Rows are points. The points of each table are mixes of a few directions, plus a little noise. Count the directions of each table, and those that both share. Where both have some left over, give the other angles between the two spaces (their principal angles), to ten degrees, smallest first.
In the rows, zero is written as 128.

First (6 x 2):
[[132 122]
 [145 108]
 [115 144]
 [ 62 203]
 [181  67]
 [131 124]]
Second (4 x 2):
[[100 160]
 [169  81]
 [157  95]
 [ 86 176]]
Directions: first 1, second 1, shared 1

First (4 x 3):
[[111 158 152]
 [141 105 109]
 [163  63  74]
 [ 96 185 175]]
Second (7 x 3):
[[ 99  84 151]
 [113 151  85]
 [160 162 119]
 [103 132  99]
 [129 108 151]
 [159 196  77]
 [135  60 214]]
Directions: first 1, second 2, shared 0; angles 80

First (8 x 6):
[[140 142 135 117 113 138]
 [165 157 138 114  74 167]
 [129 128 128 129 126 129]
 [ 79 103 124 130 205  73]
 [ 78  82 110 157 199  75]
 [175 189 158  78  65 175]
 [ 86  76 103 168 185  87]
 [172 146 128 131  57 178]]
Second (8 x 6):
[[172 140 150  66  99 143]
 [154 135 141  90 111 137]
 [177 141 153  57  94 145]
 [114 124 121 148 138 123]
 [ 94 118 112 178 153 117]
 [ 65 111  96 217 171 106]
 [184 142 157  46  89 148]
 [ 65 110  96 221 173 106]]
Directions: first 2, second 1, shared 0; angles 30

First (7 x 8):
[[ 78 140 101  65 170 115 130 109]
 [154 135 149 149 102 152 129 141]
 [155 117 180 136  41 178 104 149]
 [207  94 165 240  62 131 122 155]
 [ 92  88  93 118 155  66 117 108]
 [113 159 126  90 148 151 137 125]
 [ 96 163  82  97 218 104 157 108]]
Second (9 x 8):
[[125 128 124 149 200 125 176 110]
 [159 184 115 148 152 141 145 142]
 [165 195 112 152 156 144 148 144]
 [180 218 108 152 137 150 136 158]
 [ 71  29 150 100 114 104 117  97]
 [156 178 114 153 173 139 159 134]
 [ 79  44 146 113 141 106 136  95]
 [ 94  66 146  95  67 115  86 121]
 [122 111 138  89  12 128  49 150]]
Directions: first 3, second 2, shared 1; angles 50

First (8 x 11):
[[138 182  95 184 107 205 115 193  67 143 162]
 [133 127 128 119 181 150 177 110 130 190 147]
 [141  78 138  74 109  66  95 114 187  47  84]
 [128  99 147 113 146  69 122 148 211  63  61]
 [121  96 153 111 141  60 123 128 202  73  67]
 [118 153 119 148 100 162 123 111  61 169 173]
 [ 93 146 143 156 122 124 144  92  89 182 149]
 [149 141 101 122 117 186 125 129  76 159 178]]
Second (8 x 11):
[[143 237 165  83  84 114 142 110  88 123 201]
 [124 109 101 170 125 117 171 131 101 121 164]
 [124 107  69 119 185 144 121 157 172 143 108]
 [128  91 173 180 134  89 132  85  82  25 145]
 [120  95  34  97 207 166 152 129 183 174  73]
 [116 168 226 111  78 130 107 161 119 132 168]
 [120  78 117 132 135 145 143 102 137 150  72]
 [147 139 139 132  77 120  56 150 140 155  93]]
Directions: first 4, second 6, shared 0; angles 30, 40, 50, 70

First (10 x 12):
[[102 205  98 135 123 188 103  77 145  74  92 119]
 [127 133 171  84 146 138 119 151 215 101 155 232]
 [ 87 215 138 120 101 173 116 119 205  65  48 180]
 [106 134 141 153  82  93 156 167 129 145  42 111]
 [147 107 143 103 157 131 118 131 148 127 188 169]
 [119  98 147 153  90  71 165 181 111 170  65 102]
 [144  78 135 138 125  85 148 155  92 171 138 102]
 [164  53 137 119 155  88 138 148  92 175 202 120]
 [140 132  91 141 147 156 109  81  80 123 165  79]
 [147 126  82 140 157 156 105  71  60 128 186  65]]
Second (9 x 12):
[[124 117  76 169 137 196 120 107 165  61  99 104]
 [151 103 102 105 143 114 112  73 211 143 117 129]
 [100 162 146 152 123 171 191 213  58 152 151 106]
 [158 121 138 124 131 106  53  93 109  26  94 145]
 [153 162 171 142 111 160 186 186  82 112 144  83]
 [ 97 115 164 166 127 128  94 165 139 169 188 192]
 [127 121  66  78 160 121 147  93 168 162  89 107]
 [113 136 118 112  79  96 202  92  99 186 118  78]
 [130 114 172 104 142  59  47 129 121 141 152 207]]
Directions: first 3, second 6, shared 0; angles 30, 50, 90

First (8 x 14):
[[132 112 100 137 114 160 105  83 108  74 122 144 231 143]
 [133 155 113 164 128 125 113 128 117 145 126 115 140 130]
 [103 136  66 184 137 157  88 121 126  58 145 124 186 129]
 [106  83 147  61 144 128 164 151 183  96 145 141  56 113]
 [ 83 134 222  97 152 134 143 185 109 171 150 101  24 158]
 [180 111 150 106  93  85 147 104  86 172  90 161 144 109]
 [ 98 110 144 138 135 115 120 166  88 102 141 141  81 115]
 [188 183  84 137 121 120 145  85 208 205 104  96 161 128]]
Second (8 x 14):
[[152 119  66 196 139 107  91 121  59 133 127 129 152 122]
 [156 128  87 125 124  86 153 133 179 138 118 142  88  77]
 [126  82 193  85 115 144 130 110  53 122 120 152 157 162]
 [132 144  92 173 136 115 110 137 115 136 131 119 122 117]
 [140  89 121  95 126 148 131  92 124 105 126 140 177 147]
 [127  79 189   7 112 171 178  88 194  95 121 150 160 152]
 [120 177  95 143 136 117 143 149 227 133 134 105  83  96]
 [ 69 205 179 204 138 136  92 191  76 160 146  86  84 150]]
Directions: first 5, second 4, shared 3; angles 30

First (11 x 20):
[[109 138 112 117  91 106 138 135 151 122 158 154 126 114 125 126  96 106
  113 141]
 [117 109 143 185 152 152 119  82 125 150 123 121  70  88  99 164 111 122
   96 109]
 [ 98 119  63 115 126 101 141 111 136 120 133 106 173 131 120 127 106 147
  152 136]
 [119 131 136  87 106 130 135 138 135 131 144  90 128  91 154  91  99 145
  109 102]
 [202 162 208 137 132 142 103 178  97 112 107 187 116 214 140 126 224  97
  151 157]
 [149  96 154 121 198 181 123 148 111 150  67 100 140 115 156 127 153 167
  139  99]
 [117 116 129 131 138 141 128 108 126 140 126  91 114  94 129 124 109 146
  113 103]
 [139 118 117 208 173 131 108  70  97 128 103 130 111 173  77 181 175 126
  153 143]
 [111 137  93 112 102  98 135 117 132 114 150 111 152 136 123 115 114 134
  139 135]
 [114 142 115  99  86 104 140 147 149 118 159 146 137 120 136 111 100 112
  118 139]
 [133 139 138  96 104 122 137 175 147 122 137 172 140 131 149 116 121 107
  124 144]]
Second (10 x 20):
[[135 160 147 129 108 125 135 160 130 122 146 166 109 139 137 115 127  82
  128 173]
 [153 137 149  99 124 129 122 154 118 118 120 124 149 156 149 106 160 139
  142 123]
 [157 115 150  85 140 139 121 165 126 126  99 129 166 149 157 114 163 159
  141 100]
 [125 119  97 143 125 104 127 125 141 118 123 178 154 163 104 164 142 118
  145 145]
 [133 106 152 109 158 161 115  90  98 144 109   7 120  87 147  94 130 201
  115  50]
 [105 159 111 134  88 105 146 142 146 120 170 167 109 120 122 121  90  73
  120 182]
 [119 127 130 153 140 136 120  73 103 135 134  53  98 106 113 120 122 151
  119 103]
 [122  93 114  99 143 136 127 127 139 137 106 104 160 106 139 130 119 174
  124  80]
 [103 115 117 195 149 142 133 101 142 148 127 173  79  95  93 180  96  87
  107 155]
 [128 148 114 133 104 103 133 143 137 114 146 177 136 159 118 136 132  93
  140 170]]
Directions: first 5, second 5, shared 4; angles 40

First (11 x 24):
[[ 74  79 154 124  61 144 161  55 122 122 103 166 133 143  96  92 151 150
   76 144  99 101 104  88]
 [103 114 157 165 121 147 130 131 120 136 141 119 155  94 153 172 191 134
  148 166 166 146  78 140]
 [154 167 105  77 151 102 134 138 152 125 151 123 114 121 121 133 113 112
  133 114 117 124 177 124]
 [ 96  78  65  56 208  98 183 210 171  69  54  81  96 213  54  81  59 115
  144 117 130  82 214 239]
 [122 161 134 156 107 128 146 105 120 138 137 146 148 101 131 152 154 130
  123 117 112 114 132  64]
 [155 168 105  76 152 103 132 140 153 125 154 121 113 120 124 135 113 111
  134 115 119 126 176 126]
 [154  66 175 128 108 160  42 115 109 150 160 118 112 125 181 110 137 139
  126 178 178 204  28 210]
 [158 137 137 149 122 135  90 125 111 143 141 132 125 122 153 125 114 129
  130 120 130 150 107 123]
 [160 139 128 202 118 144  87 128  85 146 108 142 130 143 148 109  80 137
  125  88 109 134 109  92]
 [122 153 104 107 148 109 164 143 147 115 122 123 128 130 105 137 123 118
  135 113 114 101 178 113]
 [112 144 144 169 111 138 141 116 117 139 137 136 155  96 142 164 173 132
  136 136 133 126 108  89]]
Second (9 x 24):
[[156  92 197  71  42  93  97  81 123 127 165 174 152 170 142  96 102 167
  152  98 161 140 213 186]
 [117 115 143 210  98 126 138 156  93 150 143 173 136 108 183  87 123 129
  143  90 146 149 128 195]
 [164 134 112 174 126 138  82  82 120 147 127  97 110 130 137 135 100 131
  104 100 128 147  69  56]
 [151 136  86 101 154  93 110 116 157 109 131  82 124 162 111 122  86 125
  147  98 145 125 180 158]
 [129 171 109 103 151 121 120 136 136 120 147 124 146 110 129 140 148 114
  145 155 113 126 155 147]
 [134 111 135  90 158 170 127 139 137 138 106 112  75 115 105 148 138 116
   78 174 105 135  34  55]
 [ 67  99 140 249  96 145 191 127  96 132  78 147 160 125 125 138 152 148
  126  94 134  93 103  80]
 [131 130 156  39 131 138 126 136 141 121 139 143 121 122 110 142 154 124
  120 185 110 127 132 127]
 [102 164  77 116 195 128 159 177 148 110 116 101 127 109 110 145 150  98
  139 159 110 111 136 149]]
Directions: first 5, second 6, shared 2; angles 40, 40, 60

First (11 x 32):
[[128 172  92 139  91  91 124 137 245 101 209 144 125 192 110  79 159  91
  139 112  69 166 122  46 202 113  26 143  79 199 245  86]
 [151 145 107 142 129 108 138 122  86  96 163 140 120 115 121 104 162 128
  130 103 159 172 104 132 144 105  87 107 134 120 106 168]
 [121 176 152 173 149 158 138 130 130  80 176 142 159 167 119 114 159 110
   80 129 173 124  74 100 138 164  93 154 143  92  76 185]
 [115 145 147 156 140 150 135 127 114 115 117 133 154 122 118 138 132 133
   99 136 170 125 103 147 116 160 151 156 127 105  60 175]
 [128 128 157 131 158 166 136 126  90 102 126 124 130 130 147 140 126 119
  109 146 161  95 112 145  99 150 146 119 165  84  84 139]
 [125 107  80 111  83  73 135 118 137 144  56 128 115  41 108 145 108 153
  174 132 124 187 167 221 132 114 185 140  51 208 124 109]
 [151  54 109  67 124 101 110 126  66 211  79 108  85  85 148 142  96 165
  180 106  80 119 188 138 102  61 163  71 157 122 173  85]
 [147 134 153 116 167 168 139 129  99  67 184 124 103 167 170 118 143  88
  119 145 138  86 109 105 112 129  86  80 194  79 146  98]
 [ 81 131 148 136 109 148 128 131 210 137  54 120 161 113 116 171  83 129
  116 180 124  99 146 182 110 196 214 199  66 174 106  99]
 [120  74 134 100 120 117  97 133 116 249  69 112 133 119 119 149  89 176
  142 106  78 101 174  99 111  99 179 132 137 117 147 123]
 [141 142 128 135 139 131 130 130 116 106 176 134 122 154 133 106 152 115
  120 114 133 132 108  92 141 115  80 109 154 107 140 139]]
Second (9 x 32):
[[ 88 146 121 133  57 183  87 107 134 136  61 135 178 114 163 101 115 116
   96 167 156 129 108 176 136  89 135 123 111 120  93 183]
 [131 168 130 179 128 148 120 142  93 125 118 135 154 160 130 146 101 140
  119 137  72 107  82 147 115 118 124 147  89 108 112 104]
 [162 174 156 186 224 111 146 114  93  87 144  78 112 152 106 152 120 170
  174 132  64  81  62 129 110 197 173 189 122  87  61 118]
 [ 66  63 104 100  36 163 119 111 162 128 111 154 189 106 122 128 123  94
   62 151 194 137 151 128 133  58  95 119 137 184 179 143]
 [166 138 136 110 222  60 124  91 196 103 175  74  68 122 155 112 126 121
  187  82 107 150 118 124 162 138 162 133 117 123 126  96]
 [175 140 145 149 223  78 162 139 112 107 184 104  82 151  99 155 131 153
  174  98  75 112 114  97 118 181 142 154 131 114 127  79]
 [100  59 109  62  61 133 136 138 153 156 129 164 129  95 118 116 157 100
   95 126 209 159 205 101 133 101  93  84 171 173 188 150]
 [125 112 109  93  48 145 130 188 100 192 118 201 121 131 131 122 142 112
   95 119 149 163 199 113 121  97  71  60 135 142 189 119]
 [138 152 142 139 154 134 127 119 110 119 111 107 118 123 127 120 137 148
  150 142 126 112 113 137 121 171 157 145 140 101  77 160]]
Directions: first 5, second 5, shared 0; angles 30, 60, 70, 80, 90

First (9 x 32):
[[146 149 151 137 124  91 117 125 145 133 160 139 148 102 143 143 124 127
  146 120 128 118 100 108 138 117 126 131 149 132  93 122]
 [ 82  73  69 105 140 223 156 136  86 115  45 100  78 194  89  91 137 131
   82 149 128 153 201 179 103 156 132 120  76 117 218 144]
 [ 89  81  78 109 138 209 152 134  92 117  57 104  85 184  95  96 136 131
   89 146 128 149 191 172 106 152 131 121  83 119 205 142]
 [122 121 120 125 130 141 132 129 122 126 117 124 121 137 123 123 129 128
  122 131 128 131 138 135 124 132 128 127 121 127 140 130]
 [134 135 136 131 126 116 124 127 134 130 139 132 135 119 133 133 127 128
  134 125 128 125 118 121 131 124 128 129 135 129 116 126]
 [145 148 150 136 124  93 118 125 144 133 158 138 146 104 142 142 125 127
  145 120 128 119 101 109 137 118 127 131 147 132  95 122]
 [176 185 189 152 116  29  99 120 172 141 214 157 180  59 168 167 119 125
  176 106 128 102  52  75 154  98 124 136 183 139  34 112]
 [166 173 176 147 118  50 105 122 163 139 196 151 169  74 160 159 120 125
  166 111 128 107  68  86 149 105 125 134 171 137  54 115]
 [ 93  86  83 111 137 200 149 134  96 118  65 107  90 178  98 100 135 131
   93 144 128 147 184 167 109 150 130 122  88 120 197 140]]
Second (9 x 32):
[[151 150 157 147 122  80 111 127 151 131 174 135 146 105 142 143 124 112
  147 125 130 114  92 105 134 108 128 131 155 127  86 117]
 [123 107 104 127 118 139 102 128 124 125 133 113 112 176 130 131 128  91
  127 161 122 115 114 123 109 127 149 153 136 115 140 119]
 [161 140 136 146 173  42 237 109 124 102  71  86  85  28  81  67  92 229
  112 131  99 158 113 219 105 102  77 121 146 129 131 119]
 [124 119 113 120 116 140  96 129 127 134 139 128 130 165 140 142 133  98
  133 145 126 115 115 109 122 133 147 147 135 124 129 126]
 [ 95 114 108  91  96 209  52 138 120 154 144 165 165 201 167 173 155  77
  139 121 143 112 147  66 150 167 166 136 111 136 134 144]
 [121 133 156 156 124 150 115 144 138 125 155 139 135 135 123 133 141  92
  121 111 155 127 157 109 136 117 123  96 104 121 127 128]
 [114 131 106  79 116 158 111 120 114 149 107 156 155 136 155 149 133 156
  140 114 119 129 128 112 147 167 142 142 133 148 127 146]
 [149 126 128 154 179  65 249 115 117  92  59  72  63  44  62  51  96 220
   95 136 105 165 136 233  94  98  76 112 127 120 157 118]
 [113 132 146 131 106 173  77 144 137 142 167 159 161 163 151 162 152  75
  135 108 156 117 148  75 151 136 143 110 109 129 118 135]]
Directions: first 1, second 4, shared 1

First (10 x 32):
[[147 189  82  96 112 136 135 134  79 165 109 113 163 143 119 114 162 100
  131 137 136 124 119 100 137 109  91 150 125 160 152 139]
 [103  74 150 142 128 117 107 119 133 100 147 122 108 136 135 148 113 141
  124 119 131 123 121 147 137 134 137  90 167 106 100 124]
 [156 195  89 103 117 140 144 138  96 161 105 127 163 133 118 103 154 101
  130 140 130 131 132  98 127 110 100 162 105 164 159 134]
 [133 109 146 149 131 130 128 131 148 101 129 154 125 124 128 112 107 128
  118 131 120 141 153 127 117 124 139 121 128 135 125 114]
 [112 147 118 103 137 123 133 119 127 174 132  86 114 118 131 167 154 149
  151 118 138 105  83 146 140 151 132 145 107  93 129 152]
 [169 129 164 176 144 146 156 147 197  83 111 210 131  97 123  65  79 124
  108 145  98 170 206 111  80 120 163 158  69 162 149  93]
 [ 89  90 132 116 128 111 105 111 112 136 151  83 104 139 137 179 140 149
  139 111 143 103  81 157 154 145 128  94 169  85  99 144]
 [146 129 143 148 134 136 140 137 155 107 120 164 131 116 126  99 107 124
  118 136 115 147 163 119 108 123 141 140 105 145 137 112]
 [103  74 170 151 148 118 122 118 177 108 149 128  88 109 138 157 103 164
  133 115 123 124 121 162 123 156 167 112 123  83 105 126]
 [121 145  86  96 102 123 109 124  55 146 127  93 154 165 124 136 161 101
  127 128 146 113 101 112 157 107  81 106 182 146 125 140]]
Second (9 x 32):
[[114 113 131 130 123 123 129 132 129 131 138 114 112 128 133 151 124 136
  123 108 135 117 113 151 141 155 139 119 141 112 117 132]
 [130 141  86 115  84 126 125 147  60 129 127 114 150 164 126 128 140  89
   99 105 146 118 123 125 163 135  96 103 191 163 124 129]
 [123 126 134 133 128 128 141 136 146 137 132 124 111 116 133 144 122 140
  125 109 130 121 120 150 132 160 149 137 113 112 126 132]
 [121  87 168 129 181 126  78  72 156  95 131 141 135 126 120 101 132 155
  176 206 108 152 139  81  82  30 107 110 118 111 122 120]
 [133 157 113 133 104 131 170 167 136 155 126 123 112 114 135 150 120 123
  101  73 136 113 121 168 151 207 159 154 108 126 134 135]
 [149 121 158 127 182 138  91  78 158  99 113 164 157 123 112  68 135 141
  177 224  99 167 163  55  65   7  98 136  89 140 145 113]
 [111 116 116 126 101 119 131 143 103 134 140 104 115 140 135 159 127 123
  108  88 144 108 106 160 162 172 132 107 167 119 112 135]
 [145 152 116 125 123 134 133 134 117 130 117 141 148 132 123 106 132 112
  125 138 125 136 143 109 122 112 115 139 121 152 141 123]
 [129 139 130 135 124 129 153 146 149 144 128 126 111 110 133 144 120 136
  119  99 130 120 123 155 134 175 155 148 103 117 131 131]]
Directions: first 3, second 3, shared 2; angles 70

First (8 x 32):
[[136  89 142 156  88 163 173 115 181 129 172 109  86  93 161  95 110 117
  143 128 125 184 132 176 144 148 106 151 136 164 125 118]
 [187 150 233  41 112 138 104 149 134 112 111  73 130 155 115 162 185 151
  103 104  77 186  77  89  59 105 156 114 169 102 115 130]
 [111 124 114 164 112 147 103 124 157 136 161 154 161 109 162 127 153 121
  167 114 112 114 147 138 140 149 137 157 160 128 130 132]
 [ 88 156  55 100 177  49 111  95  85 130 126 162 121 121 100  88 103 138
  122 152 178  65 142 172 129 104 146 103  69 104 124 123]
 [100 129  69 145 159  89 147 105 128 145 115 166 132 117  94 108  91 132
  130 174 192  76 158 101 152 131 138 133  81 122 111 123]
 [164 136 191 118  99 174  81 169  94  99 132  90 120 160 167 176 172 116
  118  53  45 160  86 139 110  90 115 113 177 126 159 145]
 [116 126  63 163 162  96 132 123  99 132 103 174 120 137  86 135  81 118
  121 159 194  51 154  56 169  93 132 122  74 121 118 142]
 [122 113 155 136 116 168 173 147 144 141 102  95 151 130 137 136 130 133
  116 138 105 187 127 154 123 201  96 132 153 151 144 111]]
Second (8 x 32):
[[129 124 118 142 124 131 122 126 122 122 141 134 113 126 137 126 122 120
  132 117 129 119 128 134 138 108 125 128 123 132 132 133]
 [130 123 122 137 123 130 125 128 124 124 139 131 110 126 136 125 120 121
  129 119 129 123 127 134 137 108 125 127 123 131 129 132]
 [ 96 150 107 138 146 121  90 135 127 146 115 158 206 129 131 146 163 138
  150 132 118  89 148 108 123 170 146 141 156 107 129 127]
 [150 139 219  19 142 122 215 132 173 157  46  51 168 139  63 126 142 185
   74 208 135 238 107  99  53 238 130 119 138 124  99  87]
 [123 126 113 146 127 128 112 127 122 125 141 141 123 126 138 129 127 118
  138 115 127 109 132 132 140 112 128 131 126 129 132 135]
 [167 104 169  95 110 135 189 123 139 113 126  76  43 130 111 106  90 129
   90 139 143 197 100 146 117 101 107 110  98 151 121 119]
 [112 145 136 112 141 122 123 133 136 146 103 132 186 130 117 139 153 146
  132 146 123 126 136 108 110 178 139 135 148 114 123 121]
 [112 113  38 236 111 136  49 123  82  96 214 198  69 116 197 128 107  70
  176  49 124  23 146 161 205   7 123 138 112 136 155 170]]
Directions: first 6, second 2, shared 2

First (8 x 32):
[[108 106 108 139 117 138 104 121 135 121 130 134 120 138 147 128 110 102
  132 126 136 118 134 130 142 113 131 121 138 125 135 143]
 [188 192 186  80 122  97 224 138  92 187  85 123 111 136 116 112 185 123
  143 147 102 150 125 113 116 138 134 147 102 142  94 107]
 [151 166 162 110 139 104 165 131 120 136 122 120 138 114 101 133 157 163
  119 140 112 139 124 133 113 157 123 143 116 116 116 115]
 [ 84  63  77 142  93 108 112 103 182 153 112 121 119 180 157 158  57  30
  145 192 127  59 169 142 173 165  91 155 199   7 128 245]
 [209 127 133 103 164 120 174 179 152 192 122  91 166 170  83 137 117 148
  162 143 134 107 139  80  95 173 103 143 149 124  93 118]
 [ 95 141 130 136  98 168 104 109  72  95 120 171  75 105 186  85 163  98
  122  73 132 174 105 132 147  26 181  88  78 231 149  77]
 [ 98 127 127 164 172 151  47 131 134  36 193 130 169  60  91 139 131 245
   81  76 144 156 100 153  98 130 136 106 103 167 166  69]
 [ 91 102 106 147 120 137  91 113 141 102 140 135 126 125 143 135 105 113
  121 127 134 118 132 141 143 121 127 123 139 111 144 149]]
Second (10 x 32):
[[ 77 127  92 132 131  77 123  64 111 125 124 105 115 102 135 159  89 156
  113 147  95  96 140 125 106 143 106 181 150  70  98 207]
 [106 152 193  96  64 162 176 131 103 126 103 188 113  94 178  78 198  85
  129 118 138 181  95 143 183  65 186  94  97 170 146  44]
 [136 112  85 122 137  94  94 120 160 162 176  99 139 162 110 154  95 139
  122 145 180  99 156 105 124 155 127 146 173  88  98 151]
 [151 144 107 146 162  92 132 113 113 134 105  95 104 152 102 152 109 130
  127 146  82 102 151 136  92 167  82 160 122 103 117 207]
 [117 111  92 176 195 117 103 112 115  77 105  88 138 106  92 165  71 188
  125 119  43  94 131 138  60 170  57 163 119 111 138 215]
 [102 108 116 101  94 127 100 124 164 152 192 139 156 123 143 126 127 139
  116 127 219 133 129 104 165 110 178 116 171 111 108  70]
 [139 161 185  99  92 149 144 151 129 130 150 168 132 112 137  95 200 122
  114 117 181 181 107 142 171 100 185  88 105 165 144  25]
 [148 129 125 134 133 129 149 134 116 141  91 123 106 155 133 125 123  89
  147 137  96 117 138 129 122 129 107 132 119 132 129 165]
 [207 150 145 173 207 146 123 182 120  88  99 100 130 153  60 136 138 155
  134 111  65 133 130 157  71 179  66 113  74 171 169 151]
 [ 94  83 138 101  65 187 136 148 149 146 135 175 147 121 190  89 132  77
  153 112 183 145 104 100 188  57 185  88 151 157 135  46]]
Directions: first 4, second 5, shared 2; angles 40, 50
